Rows are points. Examples show where two turns around zero, p and q, send a point. Write where each new point lands after one turn and then the other. Backwards means that the second turn is done in reverse. Each puzzle has new turns, and all numbers are rounded.

Turn p:
[-0.74 -0.47 -2.57] -> [-1.54 -1.43 -1.72]
[-0.66  0.41  2.48] -> [0.44 0.88 2.41]
[ 0.16 -2.68  1.57] -> [ 2.01 -1.88  1.44]
[ 1.90  1.83 -1.94] -> [-0.22  1.70 -2.79]
[-0.65  0.92  0.47] -> [-0.69  0.75  0.67]
Turn q:
[-1.66 -1.56 -1.57] -> [-1.01 -1.10 -2.33]
[-0.41 -1.23 -2.05] -> [ 0.21 -0.46 -2.37]
[-1.16  2.32  1.67] -> [-1.88  1.41  2.00]
[1.83 1.81 0.38] -> [1.33 1.77 1.36]
[ 1.41 -1.33  1.58] -> [ 1.35 -1.61  1.36]
Where do these land?
p, then q: [-0.13  0.19  3.68] -> [0.64 0.20 3.63]
q, then p: [ 1.22  0.70 -2.36] -> [-0.35  1.47 -2.30]
q, then p: [ 0.93 -0.94 -1.37] -> [ 0.53 -0.19 -1.82]
q, then p backwards: [-2.03  0.05  0.05] -> [-1.38  0.69 -1.32]

Turn p:
[-2.19 -0.61  1.80  1.82] -> [-2.03 -0.96  1.73  1.92]
[ 1.09  1.49 -2.00  1.15] -> [ 0.60  2.87 -0.33 -0.14]
[ 0.17  1.71  1.16 -1.38] -> [ 0.17 -0.40  1.25 -2.11]
[ 1.55 -3.01  1.27 -0.34] -> [ 2.05 -2.42 -0.67  1.63]
[ 0.79  1.68 -0.83 -2.58] -> [ 0.68  0.34 -0.74 -3.11]
[-0.76  1.47 -0.84 -0.75] -> [-0.96  0.87 -0.19 -1.52]
[-0.65 -2.73 -0.57  2.08] -> [-0.51 -0.29 -1.06  3.32]
Turn q:
[ 1.63 -0.46  1.87 -1.26] -> [-0.04 -0.31  2.67 -0.84]
[ 0.29  1.29  0.59 -0.19] -> [-0.31  1.25  0.43 -0.52]
[-0.80  2.45 -1.75 -1.23] -> [-0.58  1.37 -2.09 -2.16]
[-3.85  0.45 -1.76  0.51] -> [-2.02 -0.20 -3.67  0.88]
[ 0.61 -2.25 -0.48  0.40] -> [ 1.18 -1.93  0.28  0.81]
[ 2.12 -1.48  1.53  1.77] -> [ 1.77 -0.19  2.37  1.84]
Where do these land?
q, then p backwards: [-1.85  0.69 -0.37 -1.07] -> [-1.73  0.00 -1.15 -0.92]
q, then p: [ 0.59  0.81 -0.72 -1.23] -> [ 0.31 -0.53 -0.68 -1.48]
q, then p: [-1.52 -2.76 -0.38 -2.29] -> [-0.97 -2.44 -2.31  1.75]
q, then p backwards: [-1.07  1.68  0.52  4.82] -> [ 0.90 -1.34 -2.76  4.15]
p, then q: [ 1.23 -1.70 -0.64  1.34] -> [ 2.11  0.98 -0.37  1.03]
p, then q backwards: [ 1.00  1.05  1.45 -1.63] -> [ 1.88 -0.55 -0.42 -1.69]
p, then q: [1.63 0.24 0.14 0.05] -> [ 1.00  0.51  1.04 -0.63]

Turn p:
[-0.09  0.91  0.92 -0.87  0.54  1.44 -1.11 -4.38] -> [-0.48  1.07  0.15  0.40  2.49  0.78 -0.28 -4.10]
[-0.92 -1.96  1.20  0.34 -2.68  0.30  1.13  0.73] -> [-0.17 -0.52  2.28 -1.12 -2.44  1.59 -0.25  0.25]
[ 2.28  2.55  1.31 -0.55  0.11  1.61 -0.31  0.22] -> [ 2.29  2.60  0.42  0.74  1.75 -0.06 -0.78  0.24]
[-3.47 -4.31 -1.06  0.97 -1.00 -1.22 -2.50  1.05] -> [-3.50 -3.84 -0.38 -2.74 -1.88  0.61 -1.91  0.57]
[ 1.58  0.20  0.65  0.80  0.50 -2.79 -0.16  0.76] -> [-0.55 -0.18  1.23  1.01  0.23 -2.66  0.18  1.48]
[-1.06  0.11  1.48  0.03  2.45  1.39  0.86  0.75] -> [-0.42  0.26 -0.28  0.14  1.92  2.15  1.35  1.45]
[ 0.24 -0.75  0.17 -1.86 -0.14 -0.26  0.77  1.28] -> [ 1.22 -0.51  0.48 -1.57 -0.20 -0.24  1.13  0.77]
[ 0.64 -0.72 -2.98  0.84  0.30  1.79  1.62  0.50] -> [ 1.92 -1.57 -2.07  1.59 -1.47  1.22  0.25  0.09]
[ 0.80  3.97 -1.69  0.31 -0.09 -2.26 -0.30 -0.92] -> [-0.31  2.70 -1.82  1.57 -0.41 -3.38  0.30 -0.77]
Turn q:
[ 0.47  2.86 -3.13  0.16 -1.87  1.40 -2.83  0.02] -> [ 2.43  0.71 -2.75 -0.96 -0.68  0.43 -3.74  1.46]
[ 1.15  1.08 -0.62  1.77 -0.76  1.19  0.18 -0.83] -> [ 0.98  0.58 -0.88  1.54  0.10  1.81 -0.93  0.34]
[-0.19 -2.52 -1.19 -0.70  1.69  0.25  1.12 -0.64] -> [-0.47 -2.86 -0.30  0.64 -0.76 -0.58  1.71 -0.41]
[-0.14  2.54 -1.42  0.06 -3.51  3.05 -1.24 -0.35] -> [ 1.79  1.26 -1.19 -1.22 -1.52  2.76 -2.77  2.55]
[-1.04  2.72  0.44  0.61 -1.79  0.62 -0.99 -0.97] -> [-0.21  2.16 -0.73 -1.14 -0.35  1.90 -2.07  0.04]
[-0.07 -0.62  1.32  0.31  1.54 -3.25  1.36 -0.04] -> [-1.22  0.93  0.71  0.84  0.62 -1.76  1.96 -2.48]
[-2.28 -3.17 -1.73  0.75  1.74  1.20  0.20  1.50] -> [-2.60 -3.03 -0.72  1.13 -0.83 -1.63  0.53  2.05]
[ 1.89  0.97  2.77 -0.28  2.04 -1.60  0.81  2.06] -> [ 0.30  1.57  1.30  0.05  3.65 -1.32  2.03 -0.62]
[-1.66 -2.25 -0.97 -1.82  1.66  0.20  2.01 -0.15] -> [-1.40 -2.48 -0.50 -0.71 -1.30 -0.73  2.80  0.03]
[ 1.20 -1.02  1.75 -0.24 -1.01 -2.30  0.62  0.89] -> [ 0.57  1.42  2.56  0.58 -0.05 -1.43  1.06 -0.82]
[ 0.67 -0.58  2.79 -0.62  0.25 -0.76 -1.24 -1.50] -> [-0.19 -0.24  2.50 -0.75  1.11  0.55 -0.59 -2.15]
Where do these land?
q, then p backwards: [-0.58  1.70 -0.75 -1.21 -1.85 -0.06 -2.61 -1.06] -> [-0.22  0.14 -0.62 -0.92 -2.66  1.48 -2.27  0.95]
q, then p: [ 0.04  0.07 -0.79  0.44  0.34  2.24 -2.15  2.23] -> [-0.04 -1.53 -0.98 -1.29  0.88 -0.92 -1.08  2.79]
p, then q: [ 1.90  2.15 -0.74  2.73 -1.15 -2.54  2.01  1.91] -> [ 0.05  4.71  0.55  2.28 -0.38 -1.45 -0.96  0.94]
q, then p: [-1.01 -3.03  0.92 -1.04  1.62 -0.72  0.91 -2.28] -> [-1.50 -1.49  2.23 -0.43 -0.89  2.03  1.44 -2.17]
p, then q: [ 1.29  1.89 -2.53 -1.77 -1.70  0.53  1.23 -1.36] -> [ 3.23  1.06 -0.85  1.13 -1.21  1.24 -0.18 -2.18]
q, then p: [-0.03  1.83  0.77 -1.94 -0.88 -0.61 -1.57 -0.30] -> [ 1.27  1.02 -0.14 -1.49  1.80 -1.34  0.19 -1.20]
p, then q: [-0.68 -1.75  2.71 -0.66 -1.83 -0.17 -1.02  0.93] -> [-0.56 -0.18  2.47 -2.97  1.03  0.23  0.02  0.44]
p, then q: [ 1.64 -0.90  0.09 -1.50  2.57 -2.22  0.28 -1.00] -> [-1.15 -0.58  0.36  1.57  0.38 -1.47  2.71 -2.12]
q, then p backwards: [ 0.30 -0.71 -0.27  1.04  0.97  2.73 -1.71 -1.30] -> [ 0.16 -2.41 -0.30  1.61  1.06  1.80 -1.34  0.22]
q, then p: [-1.61 -2.70 -0.68  1.46  0.92 -0.33  2.09  2.41] -> [-2.47 -0.32  0.47  0.38 -3.11  0.50  1.36  2.30]
q, then p: [-1.27  1.45  1.26  2.46  0.99  1.15  2.54 -0.19] -> [-0.63  1.14 -2.68  1.12 -0.61  2.94  0.76  0.64]
